Rows are points. Each copy is the shape, with its points in the same order, stretched, turned, moved and blurred by noise. Is it also mirrored, or only turned?

Shape, 6 rows:
[[-12  13]
 [ 50  29]
 [-14 -20]
 [-11 -36]
 [ -2  47]
 [-11  42]]
Copy 1:
[[  6  30]
 [-78   9]
 [ 23 -17]
 [ 23 -28]
 [-32  60]
 [-18  62]]
Copy 1 is: mirrored
Copy 2:
[[-15 -15]
 [ 53   5]
 [-26  13]
 [-32  31]
 [ 10 -38]
 [  1 -50]]
Copy 2 is: mirrored

Shape:
[[  9   3 -34]
 [ -6  -2   8]
 [-29  66   2]
 [ 49 -26   7]
 [-22   9 -28]
 [ 71 -35   0]]
Copy 1 (6 x 3):
[[-45  16 -13]
 [-18 -15  -2]
 [-58 -24  46]
 [ 10  29 -15]
 [-56 -12 -11]
 [ 15  49 -20]]
Copy 1 is: only turned
Copy 2:
[[ -3 -13 -23]
 [ -2 -10  22]
 [  1  61 -11]
 [ 39 -52   4]
 [-28   3  -1]
 [ 57 -68  -9]]
Copy 2 is: only turned
Copy 3:
[[-29 -19  -6]
 [  9 -13 -11]
 [-17  62 -35]
 [  2 -50  56]
 [-15  -7 -35]
 [  2 -59  82]]
Copy 3 is: mirrored

Shape:
[[ -4 -32  25 121]
 [ 15   6  31 -49]
 [ -7 -14 -20 -42]
 [-29  -9  -2 -10]
 [ 17 -42 -28  16]
 [  8  -6 -32 -11]
 [ 18 -18 -24 -51]
 [ 12  19  -2  24]]
Copy 1 (8 x 4):
[[100  45 -16 111]
 [  7  17  45 -53]
 [ -2 -19 -13 -54]
 [ 22 -23  -7 -11]
 [ 35  14 -42 -12]
 [  1   7 -28 -25]
 [ -4   3 -14 -72]
 [ 14  36  -1  23]]
Copy 1 is: only turned
Copy 2, 8 rows:
[[-58 -12  69  55]
 [ 52 -10  -7 -18]
 [  1  11 -33  -6]
 [-14  31  -7  -9]
 [-28 -29 -13  26]
 [ 10  -4 -28  25]
 [ 24 -21 -42  -2]
 [ 26  10   7  28]]
Copy 2 is: only turned
Copy 3 (8 x 4):
[[ -34 -100   56   58]
 [   1   58  -10   -7]
 [  14    9  -38  -28]
 [ -16  -14  -29  -12]
 [  34  -40   -2   -4]
 [  14  -15  -10  -36]
 [  36   21  -28  -35]
 [ -19  -17   29  -19]]
Copy 3 is: mirrored
Copy 4, 8 rows:
[[-22 -90  48   9]
 [ 36  38  -7 -44]
 [ -6  40 -26 -12]
 [-18  22   7 -14]
 [-14 -18 -30   9]
 [  0  23 -20  13]
 [ 11  39 -44 -11]
 [ 15   2  18  10]]
Copy 4 is: only turned

Shape, 7 rows:
[[-11 -26  -8  -4]
 [-41 -17  10  -9]
 [-29  -1 -15  63]
 [-23   9 -25 -15]
 [-38  14  18 -10]
 [ 18  -2 -14  20]
 [114  -2   4  -9]]
Copy 1:
[[-14 -32 -13  -6]
 [-23 -17   6  42]
 [-18 -10  67  -5]
 [-18  21   1   1]
 [  2  -4  14  37]
 [  6  -9  10 -28]
 [ 68 -32 -66 -75]]
Copy 1 is: mirrored
Copy 2:
[[  5   2  -3  17]
 [-13 -33   7   5]
 [-62  14  -7  15]
 [-10 -14 -25   1]
 [-16 -31   3 -19]
 [ -5  34  -3   2]
 [ 77  97  10 -16]]
Copy 2 is: only turned
Copy 3, 7 rows:
[[-11 -18   6 -15]
 [-45  -5   5  -1]
 [  5 -13   8  65]
 [-21 -10 -30 -31]
 [-43   4 -15 -11]
 [ 12   7   0  -1]
 [ 38  52  16 -75]]
Copy 3 is: only turned
Copy 4:
[[ -16  -30  -11  -25]
 [ -18  -52   -8   19]
 [  63  -75   -7  -11]
 [   6    3  -35    2]
 [   2  -27    5   36]
 [  23   -9   16  -43]
 [ -14   68   93 -114]]
Copy 4 is: only turned

Shape:
[[ 19 -28  -2  18  28  29]
 [ 15  36 -10 -56 -58  -2]
 [  7   8  41 -11   1   1]
 [-37 -30  19 -14  23  31]
 [ 18 -38 -65 -22 -38 -40]
 [-22 -49  -7 -54   6 -51]
 [ 28   0  -4  47   4 -32]
 [-35  13 -15  -4  52 -19]
 [-42  10 -16 -24 -23  54]
 [-14  19  67 -14 -15 -44]]
Copy 1:
[[ 43  15 -10  16  44 -31]
 [-26 -30   2 -79 -13  32]
 [  9  18  -4   2  -3   1]
 [ -3  42 -25   7  33 -45]
 [ -1 -36  55 -71   5 -32]
 [-13  38  54 -35   5 -41]
 [ 25 -39  46  20  -6 -15]
 [-20   9  37  39  37 -14]
 [-38  -9 -42 -38  25 -23]
 [-21  14  30  -1 -50   0]]
Copy 1 is: mirrored
Copy 2 (10 x 6):
[[-28 -34  21  32 -36  38]
 [ 44  16 -26 -51 -26 -55]
 [-20  17  24 -28  -8  -4]
 [-12 -27  79 -18 -14  10]
 [ 78   4 -31  63 -10 -37]
 [ 71  17  53   1  20 -13]
 [-23  -2 -20  63  22   3]
 [ -8 -37  38 -15  51   0]
 [ -5 -47  36 -51 -40 -34]
 [ -8  52  23 -47  40 -39]]
Copy 2 is: only turned

Shape, 10 rows:
[[-26  15  30  -3  -7 -26]
 [-10 -57  70 -18   6  21]
 [-10  -8  37 -13 -23  49]
 [ 64 -32   5   4  -2  37]
 [ 48 -26 -32   0 -31  30]
 [  1  35  -5  48  -7 -17]
 [-48 -18  27  -2  47 -35]
 [ 35  25  -9   3 -51   8]
 [ -4  -8  37  -5  27 -31]
 [ -6  38   4  -2  28 -18]]
Copy 1 (10 x 6):
[[-27  -3  16   6 -34 -24]
 [-33 -91  59   8  44 -37]
 [-26 -52   2  58  30 -21]
 [ 39 -29  59  46  59  38]
 [ 63 -10   3  27  38  44]
 [-10  33  15  29 -57  50]
 [-69  -6  43 -59 -17 -14]
 [ 43   9 -18  61 -22  11]
 [-23  -7  55 -18  -2 -16]
 [-33  55  20   4 -14 -10]]
Copy 1 is: mirrored
Copy 2:
[[  4  36  25   6  -5 -40]
 [ 79  57  14  -7  12  25]
 [ 36  15  26 -25 -21  36]
 [ 56 -25 -49 -25   6  24]
 [ 37 -30 -52 -54 -29  12]
 [-12 -12 -18  34 -26 -38]
 [ -2  83   0  32  16 -25]
 [ 13 -40  -6 -38 -24 -22]
 [ 19  41  -3  21  31 -32]
 [-30  18  -2  17  17 -23]]
Copy 2 is: mirrored

Shape, 11 rows:
[[  76   26    6   22   10    4   21  -38]
 [  39    3   10 -114  -13    5    9  -47]
 [   8   52  -30   13    6    3   12   40]
 [   3   -8    2   21   34   32   25   56]
 [ -22  -14    4    2  -36  -35    6   45]
 [ -12  -15    0   26   -7   34   25   37]
 [  10  -34    0    5   -5   -4    1   41]
 [ -17   49    9   24  -26   16   16  -46]
 [ -23   -6  -52   31  -18   -3   -6  -19]
 [   7   15  -21   -2  -39  -26   48  -41]
 [ -23  -21  -11   24   35   -5   14  -42]]
Copy 1, 11 rows:
[[ 37  16 -19  24 -14  65 -39 -34]
 [121  35 -30 -44   0  -1 -13  42]
 [-38  54  -6  -9  -7  46 -25  20]
 [-45  24 -29  35   5  37   8  21]
 [ -7  10  33  31 -29   3  36  35]
 [-32  21 -21  23   1  23  32 -10]
 [ -1   0 -12  41 -40  29  36  21]
 [ -2  11  -4 -32  39   9 -18 -47]
 [-38 -25  11 -14  -8  35   9  -6]
 [ 34  10  32 -25  20  43   8   1]
 [-17 -44  -1  22  23  25  -5   4]]
Copy 1 is: mirrored
Copy 2, 11 rows:
[[-42  14 -39 -21  97 -16  17 -19]
 [-16 -34  -8 -78  52 -21 -32 -69]
 [-18  49  26 -15  23  27  -2 -31]
 [  2   1  44  22   6  21  33  24]
 [-16  32  32 -27 -32 -32   3  -3]
 [ 26  18  27  32  15  -8  18  11]
 [ -5  -1  12  -5 -16 -13  35   3]
 [  1  38  -5  26  69 -24 -64   2]
 [ 48  41 -40  -8   6  16  -9   3]
 [ 13  48 -15 -62  63 -29 -23 -21]
 [ 19  -8 -39  -1   8   9  -9  52]]
Copy 2 is: mirrored
Copy 3 (11 x 8):
[[ 15   4  18  82 -35  25  60  28]
 [ 65  -4  96 -19 -33  61  27  46]
 [-13  28 -21 -17 -60  -9  -5  -9]
 [-38   9   5  11  -2 -10 -62  47]
 [-28  -7  23  -3  15   0 -29 -68]
 [-48  -5  22   6  18 -14 -29  21]
 [-35   5  26  22  20  22 -43  -5]
 [ 14 -48 -10   6 -12 -15  72   1]
 [-18  17 -20  -4  17  -9  42 -33]
 [ 33   5  46   4   0 -26  74 -36]
 [ 21 -14 -23  27  49 -13  28  18]]
Copy 3 is: mirrored

Shape, 13 rows:
[[-43  12 -33 -17  28 -28  26  -6]
 [ -6  23  -5 -62   9 -10 -28   9]
 [ 70  18  41  49  42   4   6 -51]
 [-67  13   1 -15   4 -34  58  -7]
 [ 86  44  71  42 -19 -49  -2 -46]
 [ 25 -16  28 -17  39 -26 -21  56]
 [ 32   8  33 -22   0   0 -20  33]
 [-57 -37 -41  15 -16 -20  41 -19]
 [-70  13   5  27 -13  12  46  -1]
 [ 28  23  10 -16  -8   4 -12  23]
 [ -5 -28  49 -49  13   1 -73  34]
 [  1  46  17 -12  -1 -31 -83  48]
 [-51 -19 -41 -31  -5 -17  24  32]]
Copy 1, 13 rows:
[[  9 -49 -25   6  10  35   3   6]
 [  7 -16  -4  -9 -19   5  -8 -55]
 [-30  32  63  32  -1  55  26  31]
 [ -2 -70 -20  17  28  -5  18  -5]
 [-37  51  24  90  25  18  22   3]
 [ 52  45  -4  17  32  28  10 -12]
 [ -2  38  13   3  12   1  20 -34]
 [-13 -66 -58  -5  22   4  12  35]
 [-37 -68  21 -27  43  -5  31  15]
 [-10  22  14   0  11  20  18 -33]
 [ 34  20   1 -23 -15 -57 -21 -29]
 [ 11  35  18  -6  46  29 -41 -43]
 [ 15 -46 -60 -14  24  10  13 -14]]
Copy 1 is: only turned
Copy 2 (13 x 8):
[[ 30 -26  26 -24  62 -20   4 -12]
 [ 41  17  36  58  49  -3  24  -8]
 [-30 -15 -57   1 -41  12  65   1]
 [ 20 -60  58 -27  53 -28  -2  -1]
 [ -5 -35 -54  55 -68 -40  50  29]
 [-52   5 -20  49  55 -21   6  -5]
 [-23  11  -6  65  10  -1   0  -3]
 [ 26 -41  25 -51  15 -22 -31 -46]
 [  2 -35  71 -43   8 -11 -27   5]
 [  4  16  -7  39   8   6   4   8]
 [-33  34  25  94  26 -28   1 -26]
 [ -3  56   8  67  27 -36  -7  35]
 [ 28 -14  35  -6  66 -11 -29 -25]]
Copy 2 is: only turned
Copy 3:
[[-10  30  -7  32 -41 -16 -16  -6]
 [ 33  63 -19  14  21   7 -34  -7]
 [-50 -11 -21   8  25 -26  59 -44]
 [ 22  32 -12  55 -68 -15 -28 -40]
 [ -2 -22 -60  44  30  34  39 -69]
 [ 28  21 -33 -17  13 -33  31  10]
 [ 42  25 -19  -4  24  -8   9 -22]
 [-18  14  21   9 -82  -2  15  -5]
 [  9   2  19  19 -65 -23 -25 -50]
 [ 36  15  -1  15  19   5   2 -23]
 [ 50  71 -43 -49  27 -15  -2 -10]
 [ 17  15 -60 -14  34   3 -39  13]
 [ 32  35  15   4 -55  -9  -9   7]]
Copy 3 is: only turned

Shape, 12 rows:
[[ 32  12 -31  -1  14  -7  28 -50 -26]
 [-31 -51  34   8   8   1  38   8  61]
 [  4 -18 -46  34 -23 -18 -22  15 -30]
 [-11   0  -1  16 -54 -47 -25   4  -7]
 [ -7 -20  27  46   9 -16 -31  -6 -20]
 [ 62  55 -28 -10 -17  17  22  -2 -24]
 [ 15 -54  19  29   6 -48 -28  29  -2]
 [  8  54 -22 -60  25  24  -9 -35 -12]
 [ 38  31 -22 -21 -25  59  22 -31 -41]
 [-43   5  27  19  39   1  38  13  31]
 [  2   6  13  34 -15 -40 -44 -20  11]
 [-11 -29  31  21  -5 -61 -12   6 -40]]
Copy 1 (12 x 9):
[[ 54  37  14  33  30 -18  -7 -24 -19]
 [-77  -6  19 -57  55 -25 -24   4  28]
 [ 45 -33   1  43  -4 -20 -36 -21  16]
 [ 40 -38  -4  11 -49 -31 -15 -40  56]
 [ 16 -29  57   8  -8 -23 -14  30  36]
 [ 26  52 -47  61 -24   7  -1 -26   4]
 [ 32 -50   9 -28  10   3  -4  44  46]
 [ 15  49  -6   4 -37 -45  17 -15 -71]
 [  0  48 -10  47 -22  17 -13 -56 -19]
 [-83   1  46 -11  43 -62   2  11  18]
 [ 39 -11  23   3 -44 -45 -23  14  43]
 [ 39 -64  35 -13  -4 -10  25   9  53]]
Copy 1 is: only turned
Copy 2 (12 x 9):
[[  0 -23 -15 -32 -11  40  30 -41 -79]
 [ -5  26  97   6 -29 -17  -5  -2  30]
 [-16 -25 -53  11 -24 -19  38  10 -17]
 [ -3  20 -36 -12 -54  -2  31  16  10]
 [ -5  25  -7  32 -59 -20 -15  19 -30]
 [-24   4 -65 -63  58  38  60 -17 -43]
 [ 10 -15  29   7 -60 -36   3  59  -3]
 [-18 -22 -43 -42  28  19 -36 -73 -35]
 [  0  23 -65 -23  56  42  28 -47 -30]
 [-70  15  65  15 -14 -20 -11 -25  -1]
 [ -1  26 -31 -15 -73 -24  -1   0 -29]
 [ -6 -14   9   7 -86  16   2  45  -9]]
Copy 2 is: only turned
Copy 3:
[[ 23  33  -2  77   9  31 -31   7  32]
 [ 51 -15 -27 -75  45 -17   9  -1 -53]
 [ -6 -15  41  19 -46 -16  19  35  12]
 [ -7  -3  -8  -6 -45 -39  34   7   6]
 [ 24 -15  48 -12 -28 -19   3 -20  25]
 [-18  58   9  73 -20  32 -33  -5 -23]
 [ 48 -14  31 -20 -27 -67  20  -4 -18]
 [-23  13 -56  40 -11  39 -65 -18   3]
 [-24  25  -3  84   1  60 -27 -22 -17]
 [  9  -5   2 -76  40   3 -39  -8  -7]
 [ 25  -5  12 -24 -55 -24  21  -7  30]
 [ 13 -15  18  -1 -14 -71   8 -24  20]]
Copy 3 is: only turned

Shape (12 x 9):
[[ 52 -11  16 -38  30 -20 -22 -14  21]
 [-32  42  25 -27 -14  31   3  22  24]
 [ 12  21 -36  23 -20  49  35  40 -17]
 [ -6 -28  26  52 -20  28  36  32 -52]
 [  5  40  29  -1  -9 -12  17  16  45]
 [ 39  10  34   1  25   4 -47   6   7]
 [-46  16   8   5 -26   2 -16  -4  27]
 [ 12  20  -4  28  34  36  60  33 -20]
 [ 28 -38  62  50  -5  48  33 -32 -37]
 [-16  25  33   2 -11 -11 -21 -32 -16]
 [ 38 -41  38  59  27  20  -4 -37 -13]
 [ -2  54 -18  14 -38  13  23  27   4]]
Copy 1:
[[  2   7 -13 -87  12  31  -1 -16  -9]
 [ 13  12  10 -10 -17 -39 -62  28  -9]
 [ 59  -4   3  42 -32 -36  16 -11  -7]
 [ 19  22  61  54  -4 -36  57   3   9]
 [ -3  25 -22 -39   4 -19 -49  -4 -54]
 [ -5  44  -8 -41 -24  28   8   8  21]
 [-27  -1  -1   4  19   0 -46  30 -22]
 [ 27   7  12  16 -27 -57  20 -56   1]
 [-14  41  37  13  31 -59  81   8  61]
 [-47  -3  11 -26 -11  -6  -4  34 -14]
 [-39  47  -2  -7  36  -3  73 -18  58]
 [ 24  -4 -12  13 -34 -29 -19  10 -54]]
Copy 1 is: mirrored
Copy 2, 12 rows:
[[  47    4    2   15   -9   13   60   -8   23]
 [ -20  -32   56    6   17   74   -5   10  -33]
 [ -54   -7   11   17    4   -6  -36  -23  -42]
 [-106  -27  -15   13    1  -11  -11  -55   21]
 [   3  -19   15  -18  -11   66    7   -8  -32]
 [  19  -39  -29   33   -1    6   48   -8   11]
 [ -19  -21   25  -27    1   46   -6   54  -14]
 [ -83   -6    1   43  -15    5    5  -49  -33]
 [ -94   13  -81   29   41   -1   25  -29   50]
 [ -12   -4  -21   14  -10   53   -3   31   21]
 [ -53   11  -93   24   12  -33   58    3   38]
 [ -18  -12   13   -6  -14   43  -45   -3  -45]]
Copy 2 is: only turned
Copy 3, 12 rows:
[[ -5 -37   6  60  43   0  26  38 -57]
 [ 77  15  -3  -1  43  -2 -35  16  12]
 [-19 -12   3  29 -37  15 -58 -45  63]
 [-27 -40  57 -20 -59  -5 -25 -13  43]
 [ 45 -11 -25   5  25 -25 -55  40 -13]
 [-12 -54  -1  13  65  14  -4  53 -21]
 [ 44  32 -18 -31  21 -25 -10  10  20]
 [-27 -22  33  28 -36  40 -75  -7  16]
 [-58 -74  71 -34  -3  -6   0 -34 -47]
 [ 18 -11 -24 -44  16  17  26  12 -27]
 [-84 -60  54 -23  18   6   1   8 -48]
 [ 32  -1 -44  -2 -18   4 -57 -14  43]]
Copy 3 is: only turned
